Rows are points. The ring and each string are closed loops that go straight from each point to the next, and from the last back to the first. Before rounding, they use only three directions, however many columns there are. Count how often each string passes through the ring. Passing back the other way cancels.

Ring (9 x 3)
320	-16	54
221	217	83
-28	340	122
-217	306	137
-369	151	130
-376	-92	99
-162	-311	62
58	-336	48
243	-235	44
String (8 x 3)
136	-84	-76
322	161	-36
188	503	171
-107	297	305
-348	144	279
-384	-169	259
-50	-194	207
3	-118	31
Times through: 1
String (22 x 3)
163	-7	205
7	17	36
100	56	38
141	76	122
252	144	217
350	318	129
285	361	46
100	270	-94
31	133	-2
92	105	140
286	197	259
417	263	200
372	240	-29
233	135	-105
112	37	21
53	-1	124
298	-28	183
496	-75	183
526	-91	-22
301	-51	-109
115	-13	-60
49	-5	80
Times through: 3

Ring (9 x 4)
169	77	280	93
165	349	218	161
96	455	95	132
-17	377	-101	15
-95	94	-278	-135
-110	-245	-330	-246
-84	-454	-231	-278
-10	-468	14	-208
95	-235	216	-52
String (23 x 4)
-93	-301	145	-204
17	-118	18	-90
103	-209	0	-60
149	-213	11	-28
114	-105	-8	-23
232	-190	180	51
197	-95	404	75
150	31	529	91
66	73	364	30
73	44	189	10
139	0	47	28
263	-8	62	112
300	12	315	167
174	-31	463	83
18	-78	386	-43
-16	-92	209	-87
59	-85	12	-53
76	-188	41	-68
10	-106	30	-91
96	-269	-26	-84
78	-547	12	-171
-36	-678	112	-275
-151	-590	215	-319
Times through: 3

Ring (8 x 6)
-7	-8	-57	65	-225	-96
-110	316	-96	130	-74	-183
-285	535	-108	123	172	-88
-427	513	-55	49	352	123
-451	314	8	-31	365	291
-347	-5	37	-94	216	376
-162	-240	12	-91	-26	295
-20	-217	-28	-16	-211	79
String (17 x 6)
153	-403	-55	-2	-438	-22
-11	-172	238	41	-354	-96
-110	-36	171	33	-186	-24
-155	23	62	18	-72	49
-86	-49	-224	-12	-30	137
36	-351	-232	-65	-187	199
14	-536	-58	-123	-231	299
-178	-335	216	-109	-96	302
-264	-156	241	-82	6	275
-303	-161	290	-97	38	315
-240	-324	158	-144	20	415
-81	-429	-202	-150	-31	426
-65	-236	-278	-79	-25	282
-155	18	-147	-11	28	151
-175	29	-49	-5	9	126
-22	-187	-241	-33	-108	158
86	-337	-207	-31	-272	98
Times through: 1

Ring (6 x 8)
516	205	-103	210	-67	324	237	214
232	259	-87	33	-192	356	103	262
-197	33	273	31	-164	42	50	314
-238	-202	463	103	-28	-77	133	286
45	-253	404	219	86	-19	257	229
385	-60	166	299	68	114	305	203
String (30 x 8)
-352	64	269	-83	-236	84	-26	337
-280	204	180	-52	-294	84	-50	355
-78	264	109	57	-264	77	8	338
73	146	123	121	-151	113	107	289
45	6	150	38	-90	223	136	254
-37	58	98	-68	-156	309	76	266
-113	231	5	-143	-285	345	-21	308
-56	355	-1	-18	-322	197	-29	340
23	307	69	114	-256	71	32	333
-93	250	111	37	-262	96	6	335
-276	191	181	-57	-287	95	-44	350
-259	-45	247	-113	-156	209	38	289
-104	-44	243	10	-101	151	104	273
15	-20	217	90	-75	125	144	263
-236	-157	351	-22	-72	105	99	275
-376	-233	485	-3	-59	-27	85	294
-364	-223	560	121	-43	-199	104	313
-159	-132	446	193	-35	-150	145	296
46	-6	291	232	-54	-57	170	282
-153	-181	492	230	0	-195	170	291
-22	-86	362	221	-25	-88	176	279
-57	-159	318	78	-13	99	170	249
-213	-306	425	-3	22	107	163	242
-210	-274	424	21	7	72	155	252
-21	-103	268	75	-38	126	161	252
-12	-14	306	199	-67	-55	150	288
-17	-12	283	163	-75	-6	142	284
4	29	259	175	-92	-10	136	289
-134	70	317	171	-149	-116	77	329
-335	111	346	73	-235	-134	-15	368
Times through: 1

Ring (10 x 9)
129	243	152	-27	239	-27	-47	16	-175
-41	238	358	-31	305	-43	174	-18	-90
-230	142	461	-7	293	-77	335	-74	24
-357	-34	391	42	200	-112	349	-141	128
-351	-224	190	92	107	-112	214	-202	172
-241	-335	-16	118	66	-80	26	-233	146
-41	-353	-231	122	42	-36	-212	-219	55
200	-208	-380	91	17	-12	-431	-125	-98
297	-16	-332	48	36	-16	-450	-34	-193
278	135	-159	9	108	-21	-328	14	-221
String (22 x 9)
-5	144	307	-18	359	5	130	-73	-83
128	296	337	-60	427	37	86	-10	-185
196	245	192	-43	364	38	-44	-11	-205
65	41	55	20	207	-18	-76	-73	-94
63	39	-84	41	31	-87	-177	-27	-95
344	230	-258	3	-16	-70	-434	96	-278
171	116	-204	34	-56	-108	-315	41	-167
129	96	-144	34	-14	-98	-252	17	-141
368	350	-98	-37	115	-35	-336	118	-318
266	339	207	-66	388	48	-70	31	-262
174	400	342	-79	401	19	62	48	-233
40	406	433	-73	357	-33	183	52	-171
-95	304	601	-66	493	5	369	-43	-78
-102	63	303	6	307	-25	173	-104	-17
-79	10	83	41	99	-90	5	-70	-18
-185	49	368	10	302	-45	255	-116	26
-429	165	839	-35	519	-43	692	-141	118
-355	151	582	-7	293	-110	474	-81	82
-154	76	115	40	1	-159	54	-20	0
-125	46	241	20	215	-63	138	-89	-3
-71	28	125	31	147	-73	32	-74	-25
-48	45	110	28	142	-72	10	-63	-41
Times through: 0

Ring (10 x 11)
-163	83	-253	185	-163	37	87	253	311	-109	69
-234	165	-326	163	48	-222	45	218	289	-245	-141
-238	106	-263	140	122	-360	10	182	273	-299	-294
-175	-73	-84	117	41	-349	-5	159	272	-263	-349
-109	-246	86	141	-82	-195	-29	133	245	-138	-305
-89	-313	150	209	-140	-3	-71	103	189	11	-215
-95	-291	124	283	-175	193	-94	93	142	141	-82
-97	-249	80	302	-213	279	-77	112	147	177	12
-93	-160	-13	280	-285	325	-5	175	208	148	136
-113	-29	-145	219	-282	218	75	242	289	18	163
String (29 x 11)
-167	64	-229	111	-95	-193	99	253	349	-252	-101
-236	162	-321	103	88	-389	64	227	326	-357	-251
-161	-27	-135	131	-56	-208	40	201	299	-214	-190
-215	6	-165	193	86	-226	-42	140	215	-174	-266
-228	-8	-147	182	153	-325	-66	118	202	-216	-366
-142	-182	28	53	37	-495	-1	149	301	-342	-488
-35	-346	186	-5	-201	-384	72	198	377	-307	-388
-79	-246	84	100	-171	-185	30	179	305	-171	-244
-148	-122	-40	189	-60	-99	-25	148	229	-96	-193
-194	-118	-38	209	97	-227	-98	88	169	-125	-352
-131	-225	68	114	-5	-331	-36	125	251	-216	-408
-78	-273	115	22	-113	-414	46	182	347	-315	-412
-105	-167	6	75	-123	-273	53	199	331	-246	-268
-161	-69	-93	168	-44	-150	-1	168	254	-148	-195
-262	85	-240	199	195	-319	-62	127	198	-225	-332
-319	237	-389	171	305	-471	-36	152	227	-348	-381
-294	276	-433	138	196	-415	40	215	295	-368	-260
-175	111	-277	108	-100	-186	119	272	364	-266	-64
-133	-29	-138	152	-171	-39	72	231	313	-134	-35
-115	63	-236	116	-292	32	173	317	400	-167	135
-143	109	-283	175	-254	120	138	296	351	-96	183
-195	120	-290	252	-110	126	38	221	248	-28	104
-190	-11	-152	246	-20	-5	-38	149	196	-43	-101
-98	-80	-91	168	-268	90	83	240	315	-58	58
-40	-65	-114	118	-472	210	199	334	418	-64	256
-72	45	-224	125	-444	212	221	359	431	-89	308
-220	187	-355	229	-59	34	54	235	269	-100	68
-216	57	-220	240	25	-55	-29	159	205	-85	-111
-167	-10	-155	188	-78	-64	21	192	262	-116	-93
Times through: 1

Ring (8 x 12)
138	-407	-85	226	-126	39	191	142	-93	-174	-103	435
143	-329	47	297	-252	-86	205	-74	-251	-336	-129	314
97	-211	101	236	-277	-107	148	-240	-259	-371	-115	95
-5	-49	99	52	-235	-21	46	-418	-127	-313	-42	-307
-52	-34	53	-43	-192	86	41	-431	-3	-242	21	-483
-56	-105	-25	-76	-135	182	71	-314	102	-156	57	-453
-1	-250	-136	-36	-43	229	97	-26	155	-47	29	-103
89	-376	-154	106	-42	146	141	174	50	-63	-54	313
String (30 x 12)
51	-169	-50	56	-73	13	-10	-44	-54	-137	-107	167
36	-163	-45	39	-84	39	7	-84	-31	-142	-81	73
32	-91	41	69	-158	-45	-5	-234	-129	-240	-101	-19
-1	8	161	79	-278	-102	18	-507	-213	-380	-74	-320
-14	-25	200	105	-364	-58	130	-625	-210	-453	-10	-531
1	-115	134	110	-323	9	175	-493	-144	-390	8	-433
12	-154	33	65	-202	54	110	-286	-60	-256	-17	-216
-36	-47	-24	-75	-83	89	-45	-249	40	-132	-26	-246
-74	18	27	-108	-136	99	-34	-414	41	-185	15	-494
-90	35	114	-70	-255	87	54	-612	-13	-307	61	-742
-59	-23	140	8	-309	59	126	-611	-72	-367	54	-685
4	-139	90	91	-277	41	161	-411	-100	-335	8	-364
4	-118	12	26	-154	50	45	-252	-39	-210	-35	-175
-7	-66	-1	-16	-110	33	-32	-235	-29	-172	-59	-142
-4	-2	95	32	-196	-63	-32	-390	-145	-287	-83	-221
68	-90	261	271	-437	-204	177	-577	-394	-562	-97	-239
106	-225	189	316	-402	-145	251	-395	-348	-506	-91	-50
89	-249	65	215	-259	-43	179	-204	-196	-334	-81	59
59	-200	-52	76	-85	23	23	-31	-54	-145	-99	176
106	-271	-39	168	-119	-23	79	27	-126	-189	-130	339
57	-230	-42	93	-120	49	82	-65	-47	-172	-69	102
101	-321	3	212	-214	16	207	-83	-134	-271	-68	150
48	-215	-69	57	-80	66	45	-30	-12	-128	-71	119
90	-286	-118	99	-31	52	40	139	-21	-80	-115	381
185	-471	-101	295	-114	-4	203	261	-143	-171	-150	670
219	-541	-20	422	-251	-48	348	158	-252	-317	-135	618
170	-445	29	362	-287	-40	324	-15	-240	-354	-98	354
84	-282	-6	171	-186	21	160	-89	-110	-243	-70	124
64	-223	-52	91	-97	32	51	-27	-54	-154	-91	175
116	-254	1	203	-156	-76	80	-19	-190	-240	-151	351
Times through: 4
